Each row of a before or after table is a point. The points were changed in one or more steps. Then noise was added and the rows were shuffled. The steps act on columns, c1 being the first. Write out the steps. A step turns or swaps two columns, mirrors them in a line or flattens them onto one, adds a multiple of one to another, or multiplies or shifts one. Angles are multiples of 10 degrees, from the lower column toward the higher: turns from -170 to 170, lines from 10 to 170 but not 90. Use the fewest steps. Two steps may share a column if one is a turn and the other turns, adds or multiplies; they go together, in the order done. Otherwise the lowest column goes first.

Before (14 x 2):
-27,16
-62,-54
-74,2
-38,-47
8,36
46,18
12,30
-58,-60
-2,-51
32,27
-10,-28
29,-2
-7,45
3,40
After (14 x 2):
-82,10
-85,-20
-41,15
-53,-18
-52,14
-12,13
-3,2
-129,5
-58,17
-22,-8
-64,-12
-41,14
-108,-25
-112,-18
Steps: shift c1 by -50; multiply c2 by 0.4

Before, 12 rows:
3,8,-53,-9,58,-60
-33,-54,-25,6,18,28
7,-30,-44,41,44,-48
-11,25,19,-69,34,17
42,-7,-19,45,36,-20
-54,0,-30,57,-7,54
22,2,-53,24,33,-18
-37,-27,19,-19,68,6
-2,-21,-3,10,31,6
-3,-13,63,2,9,-38
36,-1,27,29,72,11
21,30,-26,12,-10,16
After:
4,-6,43,-19,8,-14
3,-18,-16,6,24,18
-3,34,4,76,10,-13
-19,-38,25,-21,21,56
41,-34,-42,4,35,-2
16,-42,33,-2,7,44
33,-27,33,38,-19,75
13,15,-44,49,36,31
24,-52,0,-12,2,79
-43,-3,-2,10,59,54
-38,30,-42,4,-21,29
62,9,-5,-57,59,-19
Steps: turn c1 and c3 by 140 degrees; turn c2 and c3 by 50 degrees; turn c4 and c5 by -150 degrees; turn c5 and c6 by -130 degrees

Before (13 x 11):
-12,-13,3,-35,31,-32,-52,59,-27,-22,17
22,40,18,13,-27,-28,-26,67,33,17,50
-17,-27,50,24,13,-30,6,1,45,14,-44
51,24,38,41,-56,3,-56,34,38,-50,-6
66,1,54,29,-37,66,-20,-1,-56,-5,14
-17,-18,-23,56,0,27,10,42,13,-40,42
11,43,-39,-2,-51,-16,9,-2,-53,48,-43
-20,-23,-26,-25,-13,54,-5,31,-35,41,-2
17,23,-15,-25,17,-23,-41,1,7,-31,12
-10,-33,38,-9,-30,-4,-39,-18,-47,15,14
-5,-51,38,2,27,24,-81,28,28,-23,53
40,-35,-39,-19,-36,-27,5,36,43,-27,17
66,16,-31,73,24,27,-71,18,-43,32,-53
After (13 x 11):
38,-64,-3,1,34,-22,8,2,-53,47,-43
19,3,-48,-1,35,-36,-2,35,42,-25,15
11,33,42,-1,46,89,-9,-1,-55,-8,13
-6,52,20,2,-11,-36,14,2,46,11,-41
-34,-31,-13,-14,3,37,-37,19,-42,32,-52
13,3,-35,-5,2,72,-9,29,-33,44,-1
6,-1,-30,8,-7,32,26,45,10,-42,42
-21,63,-2,-24,-18,34,-71,25,27,-21,52
31,7,43,-15,52,2,-37,31,44,-49,-4
-17,12,-5,-24,-26,-42,-56,59,-27,-18,17
-19,-27,1,-11,-2,-30,-44,0,6,-33,15
14,-15,43,-7,26,-38,-17,68,36,17,53
24,52,13,-18,13,-5,-38,-17,-47,14,9
Steps: multiply c1 by 0.4; turn c1 and c5 by 130 degrees; mirror c2 and c3 in the line at 70 degrees; flatten c4 and c7 onto the line at 70 degrees; multiply c6 by 1.3

Before (13 x 14):
-26,10,12,32,-44,-44,17,22,-59,19,44,30,7,-9
41,8,-49,-34,52,4,-4,-34,58,-7,23,-29,-3,-38
-26,-33,18,-62,50,37,-15,-2,12,7,-10,44,-61,-11
-35,-27,-33,14,6,-40,-38,17,-21,41,71,46,-31,48
34,-77,-10,-36,16,26,-17,-38,19,-5,-13,5,-43,-46
11,31,-53,-2,-39,-2,-21,-39,62,-31,-14,-38,3,-30
54,13,-55,21,-12,-10,29,-40,59,-26,-15,10,24,3
38,25,14,28,-27,-56,-11,-10,13,6,-8,-17,-2,12
9,16,2,41,-28,-1,20,-56,4,-5,12,-36,11,19
10,25,19,21,-31,-31,-31,-45,-5,-30,32,24,26,-3
44,-16,-23,41,31,26,0,-20,65,-58,-18,-26,-23,-39
70,49,-38,7,-30,32,-23,-24,18,-25,2,-26,13,-6
-10,25,28,50,-53,-27,-11,-10,-6,59,58,46,-9,0
After:
-22,5,-22,43,-54,-17,18,75,0,56,65,47,-6,-2
-6,12,-11,11,-29,-30,-4,3,-25,-30,40,26,18,-2
3,22,23,16,-27,-68,20,-24,14,8,0,2,6,10
39,23,-39,8,-10,-39,59,-62,31,-30,-15,-47,52,0
-5,-29,-28,-72,49,46,15,-18,45,9,-22,35,-41,-13
-43,-1,-23,23,-40,-28,50,89,-49,20,44,27,-33,-6
-49,-49,-57,4,9,-15,-7,123,2,41,57,-6,-36,47
49,-5,9,32,33,4,32,-43,59,-57,-22,-38,24,-43
10,35,5,-7,-41,-7,10,-59,45,-34,-5,-66,42,-25
76,49,2,-2,-30,-6,6,-21,4,-23,17,-47,22,-6
40,-67,-9,-44,16,6,15,-57,43,-4,-42,-6,-20,-41
34,-3,1,-46,50,-18,26,1,46,-5,28,-56,31,-36
5,11,26,28,-30,-4,45,-37,-9,-2,14,-17,15,21
Steps: turn c1 and c6 by -30 degrees; add 1.5 times c11 to c8; turn c2 and c11 by 20 degrees; turn c3 and c12 by 60 degrees; shift c4 by -10; shift c7 by 30; turn c9 and c13 by 40 degrees

Before:
-40,74,-41,2,39,-6,-18,3,1,-19,21,-6,-10,-6,6,4,30,17,-42,-22,-23,-67,21,32
25,-33,-72,-31,-41,-36,-30,-23,-18,32,-34,-11,-54,-14,27,-8,6,17,56,4,17,10,-17,-5
28,-27,-7,-27,-34,-30,-5,-39,-34,-4,-30,46,-16,-24,21,-49,-17,39,41,-9,-12,36,-19,36
-28,43,-6,28,32,-49,-3,25,14,-81,-9,-20,-25,-42,-2,20,5,-13,-17,-2,-52,-45,9,-23
-36,35,-15,37,53,-12,17,14,-9,-22,1,8,-10,-6,26,38,58,-24,-31,1,-30,15,16,-9
19,-42,-58,-41,-20,-52,-39,-21,-51,-21,-37,1,-7,13,24,-65,-28,-3,1,-14,40,49,-40,-6
30,-75,-55,-43,-40,-6,6,5,-44,-9,-30,11,-10,-54,30,-17,-35,37,13,-36,56,31,-9,7
-69,1,-26,-5,29,-17,-15,27,8,-54,44,33,-41,-27,23,13,30,-33,-23,17,-39,-36,-25,12
-56,49,-6,-1,29,-30,-21,23,23,-9,14,29,15,-29,-20,30,43,0,-16,-32,-26,-33,-32,-41
6,54,23,31,4,50,-33,6,-32,-15,38,-8,-1,16,7,8,10,9,27,18,19,-67,-8,-21
-84,28,1,11,-23,-21,-16,2,18,-31,16,-1,8,1,18,20,29,3,-41,18,-35,-36,41,-27
8,-42,-45,-32,-3,17,-36,11,-32,9,-73,32,-22,-17,-10,-54,-13,6,25,8,8,5,13,-6
-41,31,-17,7,46,-5,-38,14,20,-25,35,-28,5,-53,17,-14,35,30,-16,33,-31,0,-1,-17
19,-28,-35,-13,-11,-47,-23,-19,-48,38,-4,34,-44,-35,-9,-34,-59,11,13,13,49,28,13,-2
After, 14 rows:
6,54,25,31,7,49,-32,6,-30,-14,38,-8,-16,-10,8,8,10,8,-28,16,19,-68,-12,-21
30,-73,-55,-44,101,-6,4,5,-43,-9,-30,11,66,19,31,-17,-35,38,69,-37,56,31,-16,6
-84,28,2,11,27,-20,-16,2,10,-32,16,0,-5,7,17,20,30,1,76,18,-36,-36,44,-27
-36,33,-17,37,-142,-13,18,12,-12,-22,0,9,13,-5,25,38,59,-24,-77,2,-29,14,14,-8
-69,2,-25,-6,-81,-17,-17,28,12,-53,44,32,58,-22,25,12,29,-33,-38,15,-38,-36,-23,14
25,-33,-71,-32,131,-36,-31,-22,-13,32,-34,-11,51,-42,26,-8,5,17,35,3,16,10,-20,-6
-43,32,-18,8,-116,-6,-38,14,20,-25,34,-28,56,29,16,-15,34,30,-74,32,-32,3,1,-17
8,-40,-44,-33,22,18,-36,10,-33,8,-74,32,31,-10,-11,-53,-13,6,-14,9,8,5,8,-6
29,-27,-6,-27,103,-32,-5,-38,-31,-2,-30,46,37,-2,21,-49,-16,38,35,-9,-12,36,-23,36
-40,74,-40,1,-117,-6,-18,4,-2,-18,19,-7,13,-6,6,3,31,17,-44,-22,-23,-68,23,29
19,-28,-35,-12,33,-45,-23,-20,-48,38,-4,34,68,-19,-9,-35,-57,10,11,12,49,28,4,-3
17,-42,-58,-43,47,-52,-37,-21,-42,-21,-37,1,-10,-12,24,-65,-28,-3,38,-15,41,48,-46,-5
-55,49,-6,-1,-76,-30,-21,24,28,-10,14,28,23,28,-20,31,44,1,-44,-34,-26,-35,-29,-41
-28,45,-7,26,-84,-49,-3,25,13,-81,-9,-21,64,0,-2,19,5,-14,-49,-2,-54,-45,12,-23
Steps: multiply c5 by 3; turn c5 and c19 by -140 degrees; turn c9 and c23 by 10 degrees; turn c13 and c14 by 120 degrees; multiply c13 by 1.3

Before:
-5,-28,-22,32,-56,77,-18,-22,17,-17,-26,-30,-73,-21,1,40,5,-44,48,2,73,13,5,42,3,40,44,-5,29,-2,-79,-58,10,21,-18,41,12,-29,-3,40,20,-76,-29,32,-24,8,-14,-3,33,14,-26,43,-15,-22,43,-12,83,58,18,2,21,-5,-5,74
-8,31,-28,39,24,11,20,-6,-39,11,-4,18,43,32,4,46,-53,41,-16,21,-21,-43,-50,32,-28,37,47,5,15,73,14,4,-2,-19,-2,-24,11,-30,-63,33,-14,45,-13,44,5,13,-14,16,-15,81,5,49,-45,64,14,10,3,6,-21,-16,10,35,-27,60
-16,-32,57,41,-14,25,33,28,-33,20,-71,-28,-1,1,-8,6,-6,19,26,3,-42,7,-64,-32,59,-12,60,-3,-24,79,43,32,-13,34,-10,-25,-14,34,-20,-42,-11,-22,-2,-5,-11,-22,44,5,0,8,3,-23,-46,26,22,-20,-4,-23,-27,-62,-14,12,-8,13
-47,-21,6,24,-53,8,-45,16,17,-21,40,44,-19,13,-17,-36,15,20,18,6,71,10,-1,-41,-24,-49,44,29,-22,35,-7,4,-1,4,-54,14,34,-62,-10,35,47,1,-77,-12,-20,-26,3,23,26,60,-6,-51,-6,29,-16,30,47,-23,-1,3,-67,21,-60,-20
-24,-28,19,39,-53,9,-1,31,27,15,-2,-5,-26,26,-66,38,-10,14,31,-44,-31,6,-3,-10,-61,81,-6,11,-61,-25,-28,47,-44,-21,10,-9,-26,9,-45,-39,-67,-24,-7,29,21,-19,32,6,-24,25,57,-7,100,49,0,32,1,-52,-15,-20,-6,37,43,8
0,-30,34,-54,-21,9,13,20,-24,-38,-54,-4,58,28,-89,-29,-35,21,-8,11,50,57,26,-1,5,2,-23,-13,26,17,14,52,-48,1,-51,0,25,10,-24,-20,7,36,-20,12,-13,4,-3,38,40,38,45,32,-1,75,-55,-24,38,25,0,-10,67,27,9,-35
-2,-24,-5,10,-84,27,-12,62,-25,48,16,-26,27,-31,-18,-41,-17,-3,64,2,42,-32,-46,-41,41,-23,36,10,23,60,-41,-17,13,5,-28,20,-27,22,22,-48,30,-26,-25,9,12,49,11,28,7,71,-35,15,34,18,10,-14,15,-75,15,22,3,-90,-13,61
-45,-55,-34,-41,-33,29,5,-65,-27,40,8,-29,6,53,-1,-54,-10,-10,17,-18,13,-31,-22,44,-75,23,-27,-26,-44,18,7,26,24,24,13,-63,16,28,32,7,35,-10,42,25,30,12,-49,-19,61,13,-21,-9,18,36,1,32,32,-18,21,-1,36,22,16,57
-29,3,-6,-22,-32,12,58,-14,-30,17,-30,-30,2,-12,-57,-13,-36,17,-42,3,-53,-46,-44,11,-17,54,5,-45,-35,-14,15,-36,9,17,-40,-53,-41,18,-29,-34,49,-13,-40,-19,18,6,34,62,16,25,-5,-16,-12,55,-18,-24,-1,-68,-5,18,-20,-24,22,72
-24,-17,-34,-23,-16,-13,21,-46,28,56,5,13,8,24,7,35,-25,-43,12,62,43,-1,-13,-67,3,7,50,36,4,-24,47,-19,-8,24,-28,-33,19,-7,41,7,18,-19,-6,10,27,26,55,-11,-29,28,-72,-12,-50,39,-55,9,-22,-6,2,-33,37,27,-48,43
-43,-13,11,4,7,-54,-44,18,-2,-11,31,-17,16,10,-68,40,12,39,-5,-51,37,-46,-17,19,23,11,8,-34,32,1,-5,53,-10,10,-1,5,-8,2,43,-4,-39,-24,-3,43,8,52,12,-43,57,54,53,17,8,63,59,-26,75,-29,-10,5,0,22,32,47
-39,62,7,7,-91,-13,47,19,-67,-10,-23,-8,-30,39,-54,5,-60,-36,4,33,9,-13,-40,44,-45,-31,36,0,37,29,-40,-5,22,31,19,-106,34,22,1,-17,-14,-31,-16,-9,5,26,-14,0,15,-18,39,-20,29,6,-56,-20,39,9,34,-17,-70,37,-14,2
-64,-29,-1,-14,-6,30,-4,-3,-4,-11,-42,-35,-6,24,-1,-30,4,88,-26,20,31,-9,-41,0,-10,-54,-8,22,-10,27,-1,45,26,-20,9,-46,-31,-30,-24,-35,-7,-16,-18,-16,16,-79,-23,4,50,29,28,-34,-9,50,-33,20,-19,-17,-5,-5,14,-13,19,9
After:
-20,-16,-34,-13,-23,-15,36,-46,5,59,5,-23,10,24,12,34,-27,-44,6,66,47,4,-15,-69,4,8,50,31,4,-23,45,-18,-11,25,-24,-33,23,-11,38,7,21,-22,-69,4,28,22,55,-24,-30,30,-8,-15,-37,32,-55,7,-7,-4,-1,-36,43,25,-47,41
-66,-24,1,4,24,40,-6,-3,1,-15,-41,14,-4,25,2,-31,2,90,-15,21,28,-13,-40,-5,-11,-51,-6,23,-9,26,-3,47,27,-22,10,-50,-34,-33,-21,-35,-8,-18,26,-18,14,-80,-25,-14,51,26,25,-38,-5,52,-33,20,-37,-16,-7,-10,13,-8,15,13
-5,-30,-21,-6,-19,52,2,-24,23,-23,-26,74,-74,-16,1,39,3,-47,73,1,75,10,9,41,7,36,47,-7,29,-3,-80,-58,10,20,-17,40,10,-27,-5,38,22,-78,-35,31,-24,6,-16,33,35,12,23,43,-12,-22,38,-15,43,55,18,-4,27,-7,-2,72
-28,4,-7,64,-14,28,20,-18,-63,17,-29,22,1,-15,-54,-15,-36,17,-34,7,-54,-46,-43,11,-21,54,4,-45,-33,-17,17,-37,8,14,-42,-52,-42,18,-27,-35,51,-10,-12,-21,18,9,34,-24,21,25,38,-16,-17,55,-20,-24,-23,-69,-5,15,-19,-26,28,72
-48,-53,-36,-16,-15,24,-14,-63,-23,37,9,43,8,52,-1,-59,-10,-12,24,-20,15,-33,-21,47,-79,22,-29,-23,-42,18,7,26,25,24,13,-62,14,28,35,7,37,-10,-13,26,27,10,-49,-44,61,13,-44,-7,24,35,0,30,9,-20,16,0,31,22,14,53
-38,64,7,0,-104,-13,-19,19,-79,-10,-25,34,-34,37,-52,6,-61,-36,0,31,7,-11,-40,45,-43,-34,33,-2,33,33,-37,-5,26,31,16,-104,37,18,4,-19,-14,-31,36,-8,3,27,-13,6,15,-19,26,-26,16,11,-55,-21,23,8,33,-21,-75,36,-15,4
-9,33,-30,17,34,14,-19,-5,-41,13,-6,-14,44,31,2,45,-52,40,-8,23,-22,-40,-52,33,-28,38,46,5,12,71,14,6,-3,-19,-3,-21,11,-31,-67,33,-14,45,2,46,5,12,-12,41,-15,82,14,51,-42,63,15,13,14,2,-22,-20,17,38,-23,61
0,-21,-6,27,-79,2,-26,61,-7,48,13,26,29,-32,-17,-42,-11,-4,72,4,43,-30,-48,-41,41,-24,39,9,23,66,-43,-18,13,8,-29,17,-22,23,21,-49,31,-27,-40,10,11,47,10,13,4,72,18,12,37,18,9,-16,-7,-75,17,17,-3,-89,-13,61
-41,-13,9,-44,-30,-53,-27,16,33,-7,31,59,21,14,-69,36,12,39,-27,-51,39,-44,-22,20,18,8,5,-35,32,5,-6,54,-9,14,-1,1,-6,0,46,-4,-38,-26,51,45,4,51,12,6,53,59,15,18,12,66,57,-27,46,-28,-11,2,-3,24,31,50
-22,-31,20,8,-51,-1,21,34,19,14,-6,4,-31,25,-64,34,-13,16,33,-51,-31,7,-7,-8,-64,77,-5,12,-65,-25,-28,45,-45,-22,8,-7,-29,13,-46,-36,-68,-26,57,28,25,-20,29,35,-23,25,13,-5,101,50,-7,38,0,-61,-16,-21,-28,37,41,8
0,-33,32,39,-10,9,-14,20,-24,-35,-50,29,57,29,-91,-28,-35,21,-7,10,47,60,27,4,6,-2,-23,-16,24,17,11,48,-44,5,-49,-1,28,13,-24,-21,7,36,39,8,-13,3,-4,-53,38,39,27,33,8,77,-59,-20,26,24,-1,-11,65,24,13,-31
-44,-23,4,19,-52,1,-13,19,41,-23,40,0,-21,5,-16,-42,17,24,20,8,70,10,2,-42,-21,-48,44,30,-26,37,-6,0,3,5,-52,15,28,-61,-11,37,43,-1,-21,-13,-25,-27,2,26,28,57,75,-49,-20,28,-11,33,65,-27,-3,0,-65,22,-54,-20
-12,-28,58,6,-7,16,-9,27,-49,22,-74,17,0,6,-6,2,-9,18,31,3,-41,6,-61,-38,57,-12,58,-2,-29,77,40,31,-11,34,-10,-25,-13,31,-20,-42,-11,-19,0,-9,-13,-22,45,42,-3,7,3,-20,-50,28,22,-19,-22,-21,-24,-63,-7,15,-6,13
Steps: swap c4 and c48; turn c6 and c19 by 20 degrees; add 0.7 times c6 to c5; turn c7 and c9 by -50 degrees; mirror c12 and c57 in the line at 70 degrees; turn c43 and c51 by -80 degrees; turn c53 and c61 by -10 degrees
